Each row of a before or after table is a point. The points were changed in one or more steps. Then noise was added and the rows were shuffled. The steps act on how far a point lies along the listed directions, d1 being the first. What was done? A step turns or swaps two directions, mirrors them in a line or flattens them onto one, adds a multiple of one to another, or multiplies one. Angles are multiples of 10 degrees, from the lower direction toward the higher: turns from -170 to 170, lines from 10 to 170 but not 90. Use the fewest steps. Two steps may share a direction if one is a turn and the other turns, adds or multiplies; they go together, in the order done. Otherwise the lowest direction goes first.

Directions:
(1): [ 40 -21]
(2): [-21 -40]
Before, 8 rows:
[[-28  21]
 [-52  47]
 [-15 -26]
 [ -1 -21]
 [ 47  19]
 [-33 -17]
 [ 39   7]
 [ 16  55]]
After:
[[-28  21]
 [-57  51]
 [ -7 -30]
 [ 35  25]
 [  0  62]
 [-24 -25]
 [ 37   6]
 [  4 -25]]
Steps: add 0.3 times d2 to d1

Directions:
(1): [-38 -16 -38]
(2): [ 14  42 -33]
(3): [-38  32  24]
Before, 14 rows:
[[ 42  40 -18]
 [ 23  32  -7]
 [  4   2 -23]
 [ 30   9 -34]
 [ 21   0   1]
 [-29 -44   7]
 [-14  21 -59]
 [ -6 -24   2]
 [-33 -26  53]
 [ 17  18 -17]
 [ -2  71  38]
 [-34 -26 -14]
 [ 15  25 -17]
 [  5 -33  53]]
After, 14 rows:
[[ -3 -15 -10]
 [-31 -35 -16]
 [-60 119  82]
 [ 18 -18 -12]
 [-72  28  30]
 [  2 -26 -18]
 [ 34 -10 -14]
 [ 22  12   1]
 [ 64 -34 -23]
 [ -3  -3  -4]
 [ 30  -6  -2]
 [ 28  20  12]
 [ 59  11  -2]
 [-36 -24 -10]]
Steps: flatten d1 and d2 onto the line at 150 degrees; multiply d3 by 2.5

Directions:
(1): [-49  -3 -38 -19]
(2): [ 24 -19 -46  33]
(3): [ 20  54 -23 -15]
(4): [ 28 -28  -9 -50]
Before, 12 rows:
[[ -1  21  16  -1]
 [ -8 -27 -16 -65]
 [ 37  23 -29 -28]
 [ 69 -15 -61 -40]
 [ 16  47  31 -19]
 [-27 -29  68  13]
 [ 10 -37 -20 -53]
 [ 15 -13 -24 -14]
 [ 25  -8  45  10]
 [  9  48   8 -20]
 [  2 -69  -7   0]
 [ 17 -45 -23 -59]]
After:
[[  5 -63 -11   5]
 [ -4  10 -51 -19]
 [-35 -44  70  32]
 [ 66 -13 -70 -13]
 [ 17  -4 -26  -9]
 [ 13 -48  56  32]
 [ 17 -21 -51 -14]
 [ -1  41   6  -6]
 [ 36  23 -37 -14]
 [ 13  -9 -43 -14]
 [  4  28  31  13]
 [ -5  14  18   4]]
Steps: add 1 times d1 to d3; flatten d2 and d4 onto the line at 40 degrees

Directions:
(1): [-28  23 -41 -26 -48  16]
(2): [ 12  13  60  -8 -48   2]
(3): [ 38   0 -25  56 -32  -4]
(4): [ 30 -59  -9 -30 -14  26]
(5): [-11   9  12  24  13  72]
Before, 8 rows:
[[-12 -26 -18 -44  19  -8]
 [-34  23  14 -20 -31  -6]
 [  7   0  22  -4  -3  27]
 [-19  12  -1 -16  41  28]
 [-30  31  22  -8 -24 -56]
 [-12  -1 -14   4 -28  48]
 [-16   3   5 -26 -15  45]
 [ -1  40  11  90  27 -12]]
After, 8 rows:
[[-19 102  30 102  -7 -67]
 [ -3 -13  22 -45 -21  34]
 [ 13  -8  22  -8  -8  26]
 [  0  18  39 -31   6 -27]
 [ -2 -11   9 -27 -52  23]
 [  4 -50 -12 -53  18  -6]
 [-70  62 -16  42  49  -4]
 [-56  37   3  -1  11  18]]
Steps: turn d1 and d3 by -20 degrees; swap d2 and d5; multiply d4 by 2

Directions:
(1): [ 43 -20 -31  54  17 -32  22 -21]
(2): [ 24 -60  19 -29 -11  17  46  15]
(3): [-25 -46 -13  29 -32 -16 -39  43]
Before:
[[ 31  61 -19  14  29 -20  36 -37]
 [-14  93 -26  22  29 -36 -39 -45]
 [ 68 -69 -34  34 -17 -40  22  15]
 [-35  16   6 -21 -16  14  -6  -2]
 [ 77 -47 -19  18  40 -27  34 -17]
 [ 20  72  -4  -7  17   0 -11 -36]
 [  8  50 -24   4   6   0   9 -22]
 [-27  12  -3  -5   5  -7  -2  -6]]
After:
[[  9   6 -21  26   3 -10  19 -28]
 [-40  -3 -18  28 -37 -24 -45  48]
 [ -9  -3  37 -96 -33  33  -3  36]
 [-19   6 -11  15   6 -15   4 -10]
 [-20  12 -32  21 -24 -15 -26  18]
 [-39  56 -34  41  -3 -44 -73  -2]
 [-26 -47  29 -63 -16  26 -34  61]
 [ -1   8 -30  43 -21 -29 -59  17]]
Steps: turn d1 and d3 by 160 degrees

Directions:
(1): [ 49 -21  21  48 -26  25  15 -21 -42]
(2): [-53   2   0  17  -9  -5 -40  21 -64]
(3): [ 12   5 -54  62   9 -41 -18  -1  20]
(4): [-10  44  31  37 -28  34 -10  38  39]
(5): [-29 -51 -11  20  11  12  55  46   6]
(6): [ 15  38  27  -3  -4 -62  43  28 -23]
Before (8 x 9):
[[ 23  16  28  28  -7   8 -21 -22  19]
 [  5  11  12 -29   0 -21 -30 -28  -6]
 [  7  27 -31  21   4 -11 -28 -31  37]
 [ -2  -5   3 -91  28  20  48  -7  18]
 [-18  29 -10  55 -13 -22 -15  40 -30]
 [-12 -28  -7 -25  15   8  31  -1  26]
 [ 28  10 -17 -34  20 -32  37 -15  60]
 [ 35 -16 -13   2  -3   6   6 -14 -14]]
After:
[[   0  -39   22   -6   -1   31   44    5    1]
 [ -26   43  -66   78    0  -32  -61   28   25]
 [  22   32   14    5    9  -39  -13  -20   24]
 [  47   14  -65   83    9  -59  -16  -43   21]
 [   9   -4  -20  -12    7  -32   24   16   -2]
 [   8  -17   17  -32    2   -7  -22  -33  -27]
 [  -1  -55   65 -111   -2  108   66  -17  -36]
 [  34  -49  -40    2   17   11   17  -35   43]]
Steps: turn d1 and d6 by 130 degrees; turn d2 and d4 by 20 degrees; turn d4 and d5 by -30 degrees; multiply d3 by 2.5
